Every row gives one point. Each copy is the shape, with its points in the same order, turned, moved and blurred by noise. Some copies are also mirrored. Which?

Shape:
[[-46  -6 -46]
 [ 10  40  44]
 [-11 -14  17]
 [-15 -51 -49]
 [ 24  29  21]
 [  4  25   7]]
Copy 1:
[[-20 -16 -58]
 [ 11 -42  50]
 [-18   3   9]
 [-10  37 -53]
 [ 26 -26  39]
 [ 18 -27  14]]
Copy 1 is: mirrored
Copy 2 (6 x 3):
[[ -7 -62   1]
 [ 49  31   0]
 [ 20  -1  34]
 [-43 -47  41]
 [ 29  32   1]
 [ 26  13  -3]]
Copy 2 is: mirrored
Copy 3:
[[-38 -48 -40]
 [  6  10  52]
 [ -8  13 -13]
 [ -2 -27 -78]
 [ 22  -9  27]
 [  1 -16  17]]
Copy 3 is: mirrored
Copy 4:
[[-34  56  11]
 [ 10 -41  42]
 [-29 -13  -3]
 [-26  50 -45]
 [ 24 -27  17]
 [  8  -9  25]]
Copy 4 is: only turned

Shape, 11 rows:
[[ -5  -2  38 -68  46 -10]
 [ 22 -12 -32   8 -37 -42]
 [  7 -20 -30 -35 -16 -33]
 [ 74 -39  -7  54 -17  35]
 [ -9  18  18  -7  53 -19]
 [ -8  51  30   5 -29 -44]
 [-11 -50  16   4  -5  24]
 [ 26  -1  24 -41 -32   8]
 [-13  35  23 -14  36  13]
 [  5  36   0  37   9  26]
 [-16 -16 -13  61  -5  -8]]
Copy 1 (11 x 6):
[[ 21  46 -26 -23  57 -28]
 [ 34 -29  17  52  -1  24]
 [ 54   7   4  30   7   1]
 [-21 -82  48   5 -16 -41]
 [-13  31 -23 -20  29   8]
 [  4  14  23  31  66  56]
 [ 28 -44  -1 -34  31 -18]
 [ 31  -1  43  13  54 -23]
 [ -9  28   5 -42  39  14]
 [-27 -13  41 -28  14  27]
 [ -4 -52   4 -11   4  47]]
Copy 1 is: mirrored
Copy 2:
[[-28 -22   2 -72  54 -21]
 [ 24   9   3 -11 -63  -2]
 [ 19 -22  10 -31 -34 -28]
 [ 17 -22  32  41 -26  80]
 [ -2  15 -19 -23  48 -16]
 [-47  28 -49 -14 -34  -6]
 [-18 -40  32  32  11 -11]
 [-36 -46  -3 -37 -21  18]
 [-21 -13 -44 -19  44  -6]
 [ -4  -9 -48  26  17  23]
 [ 15  21   5  56  -8  -7]]
Copy 2 is: only turned

Shape (13 x 9):
[[-67  21  -9  -9   1 -12 -11  37  26]
 [-51  47  13   9   3 -30   3   7  11]
 [ -6 -27  -1  -3 -12  34 -14 -69  22]
 [-37  36  14   5 -46  11  14  20   9]
 [-28 -50 -10 -15 -15  37   3 -38 -21]
 [-11 -21  24  10   2  40 -12 -44  -9]
 [ 42  13 -56   8  12  38  38  -7 -17]
 [-24  53   9 -12  16   1  14  -2  -4]
 [-79  42 -29   1  -9  33 -29  12  11]
 [ 41  18 -39  27  15  11  -8  26  -7]
 [ 35 -33   9 -52  -7  56 -11 -61   2]
 [-12 -29  -1   0 -12  35  23 -44  31]
 [ 47  -2 -41  31  54  67  21  37   0]]
Copy 1, 13 rows:
[[-21  14 -42 -16  20 -18  10 -41  40]
 [ -1  24 -19 -26  -2   8  32 -20  26]
 [ 62 -15  26  74  19 -20  -3  -6  17]
 [ 16  -1 -61   2  19   9  24   9  22]
 [ 51  -5  -9  51  47 -23 -19 -28 -28]
 [ 37 -13  13  65  24  18  -3 -22  -4]
 [ 49 -48  10 -27  37  16 -64  22  -5]
 [ 29 -10 -19 -25  -5  19  10 -33  13]
 [ 24  22 -43  -5  48  12   1 -53  59]
 [  2 -18   4 -14  21  31 -69  16  21]
 [ 74 -54   4  72  -9 -13 -38 -22  -5]
 [ 50 -41   8  47  40 -26   8   0   8]
 [ -4 -75  17  -9  60  55 -76   6   7]]
Copy 1 is: only turned
Copy 2 (13 x 9):
[[-21  23  22  48  20 -17  30  35 -31]
 [  2  47  19  25  12 -18  51  12 -30]
 [-18  26  -3   7 -68  51 -22   9  -9]
 [ 16  14 -23  16 -15 -23  51  37 -16]
 [ -7 -17  15  12 -71  19 -26   7 -27]
 [-11  13  21 -20 -58  38  -4  13  -7]
 [  5 -12 -39 -27  19  20 -54 -16 -41]
 [ 23  23  14  -6  14  10  26   5 -32]
 [-36  25   4  17   6 -11  17  72 -64]
 [-11   6 -19 -18  38  -3 -43  18  12]
 [ 25  -9   2   6 -62  87 -47  26  -5]
 [-17  -3 -23  20 -58  47  -4  -4 -13]
 [-27 -43 -25 -51  56  43 -44  14  -9]]
Copy 2 is: mirrored
Copy 3:
[[-11   6 -23  33  63  25  -9  31   2]
 [-28  37 -22  16  45  25 -21  -3  14]
 [-39 -23  56 -18  -8  19 -30   3 -42]
 [-26  -7  -4  47  35  23  11 -26  20]
 [-15 -34  20  15 -27   8 -24  10 -55]
 [-21   9  58   9 -24   2 -22   1 -34]
 [-45 -46   1 -12 -35 -46  18  15  34]
 [-44  30  -8  12   8  25   6  10  22]
 [-34 -12   4  60  44  46 -44  43  24]
 [ -1 -11  15 -14   9 -43   8  18  54]
 [-22 -23  68 -24 -57  26  15  17 -38]
 [-50 -32  34   0   4   1  -3   1 -43]
 [-30 -26  38   7  -6 -72  31  58  37]]
Copy 3 is: mirrored
Copy 4 (13 x 9):
[[ 22 -17  -1  41 -64  24  -2   9  36]
 [ -1 -14  32  34 -63  35   2 -29  34]
 [  7 -39  -3 -49 -22 -32  27 -36 -22]
 [ -1  17  21  25 -86  -2   2 -14  -3]
 [-19 -42 -24  -3 -17 -31  25  -8 -46]
 [-11 -27  -5 -31 -20  -2   0 -38 -40]
 [ 18  46  -3  22  15 -11  64 -43 -31]
 [  1   3  29  19 -47  46  30 -26  -1]
 [ 28 -17 -42  30 -90  27  18 -24  12]
 [ 12  59 -13  14  11   6  18 -36  14]
 [ -9 -13  -2 -73  -2 -16  53   3 -53]
 [ 23 -30  18 -17 -24 -37  22 -23 -34]
 [ 57  61 -22  20  39  16  15 -33 -41]]
Copy 4 is: only turned

Shape, 14 rows:
[[ -4  46 -65 -11 -21   0 -43  22 -26  -3   3]
 [ -5 -50  -2 -37   8  13 -14  24 -23 -12 -10]
 [-23 -19  24  11  14  -4  12  20  35 -40 -14]
 [-27  -3  -5  -9  25 -45  57  -9  33   2  -2]
 [-24  40  30 -18  35 -26  37   6  19  13 -11]
 [-10  14  10  45 -23   7  13 -20 -19  62  20]
 [-27 -31  17 -17 -29 -21 -14 -11  -5 -25 -41]
 [  8  54  13  34 -12 -32  38 -20 -37  24  60]
 [ -8 -45  28  -6  19 -47  -3   8  48  -6 -14]
 [ -8  22 -18 -21 -25  15 -60 -16 -27  11  36]
 [-10  22   1   9  14   2  50 -43  14  10  24]
 [ 48  -2 -17 -18 -38  19 -44   2 -26   6  -9]
 [ 16  18 -11 -24 -57  42 -28 -14 -17  10  10]
 [ -9 -16  15   5  49 -24   6 -20  11 -18 -32]]
Copy 1:
[[ 14 -14 -32 -19  56   3  33  -4  29  20 -14]
 [ 23  35 -19  19 -31 -42 -15   0   8  19 -13]
 [-33  18  26   9 -31 -18 -13  -2  -6 -43   3]
 [-17  46  37  -1 -11  34 -31  -1   2 -12  52]
 [  6  23  11 -37  -4  24 -48  -3 -18 -37  46]
 [-22 -10 -21  -7  13  60 -78  12  13  11 -27]
 [ 16  38  40   4  -6 -26 -24  22  14 -14 -38]
 [-13  11 -44 -10  28  95 -39  48 -12 -19   7]
 [ -3  13  48  40 -21 -23 -43  22   4 -27  29]
 [ 12  -8 -33   1  59  -5 -15  21 -19  37 -36]
 [-39  24   6 -30  -8  52 -36  14 -22  16  19]
 [ 37 -30 -18  -2  -3  -5   2  33  12  37 -42]
 [ 23 -22 -14 -12  15  14  -5   7 -20  40 -62]
 [-23  29  23 -16 -26 -24 -39  34  13 -14  30]]
Copy 1 is: only turned
Copy 2 (14 x 11):
[[ -7  26 -53   8 -34  28 -16 -46 -10 -42  30]
 [ -2  21  11  21 -26 -42  33 -18  -2   9 -11]
 [-16  -5   2 -10  18 -34 -19   9  21  -7 -49]
 [ 26  -6   0   9  42 -30 -65   8  -7  27 -16]
 [ 25  -3  27   0   1  -8 -70  15 -30  -6 -33]
 [ 17 -72  -6  21   8  45  -6   4 -37   4  12]
 [-54  -1  20  14   6 -33  -5   6   6   3  15]
 [ 43 -62 -27 -39  19  21 -34  11 -63 -13  29]
 [-11  16  20  28  53 -37  -7  34   3  -5 -27]
 [  2   0 -45  20 -50  11  13   8 -22 -38  39]
 [ 35 -40 -17 -12   4   3 -47  25  -2  32   1]
 [  4  16  -1   3 -23  28  43 -13  13 -28  43]
 [ 14 -19 -11  11 -51  17  17  -5  24 -31  49]
 [-19  21  11  -7  15  -8 -21  29 -10  34 -35]]
Copy 2 is: mirrored
Copy 3, 14 rows:
[[-22  17  52 -35   0   8  -7 -13 -31 -51 -48]
 [ 16 -38   2 -25 -20  11 -17  47 -38  -8   7]
 [ 13   8 -40 -29  14  -8  17  20  -6  27  22]
 [-21  20 -18  31   6 -17  29  49  38  -3   4]
 [-11  17 -10  12  23 -20  -7  15  46 -25  39]
 [-15  10  31  25 -10 -74 -49  -7   4  14 -17]
 [-13 -39 -30 -40   0 -37  24  23 -25 -12   1]
 [-60   2  49  32  20 -34 -33 -23  37  32 -10]
 [  7  -3 -13  -3  23 -32  34  62 -18  15  35]
 [ -4 -20  61 -43  25 -24 -30   8 -12 -19 -54]
 [  0  11  -2  39  10 -24 -10   6  51  11 -27]
 [ 15 -46  55 -19  -4 -26   3 -17 -47 -23 -19]
 [ 17 -33  53 -37 -17 -32 -18 -24   1 -17 -43]
 [ 12  -7 -42  20  37 -17   7  31 -11  -9  13]]
Copy 3 is: only turned
Copy 4:
[[ 19 -19   1  -4 -37 -46 -58  28  -7  -5  52]
 [ 21   7   7  23  -4  27 -31 -24 -43 -36  -4]
 [-42  -4  -8  11  -1  30  25   5   3 -27  -9]
 [-32 -30  15 -24   2  51 -25  10  27  18 -36]
 [-35 -12  23 -20  23  12 -33 -16  56   7 -14]
 [ 39   8 -10 -17  27 -39  -2  24  37  44 -27]
 [-38  42 -11   3  -2   8 -30  14 -42 -12 -20]
 [ 17 -53 -17 -40  68 -48 -18  37  39  20 -21]
 [-53  -8 -23   7 -12  37   6 -29 -21  10 -31]
 [ 35   7 -27 -27   5 -30 -42   3 -20  11  60]
 [  3 -18  23 -43  39  23   1  32  26  26  -3]
 [ 30   3   8 -17 -16 -50 -18 -12 -56  -1  16]
 [ 43  23   6 -49  -8 -45 -20   8 -26  -4  24]
 [-41  -3  21  19  20  29  -3  -6  -7  19  -6]]
Copy 4 is: mirrored
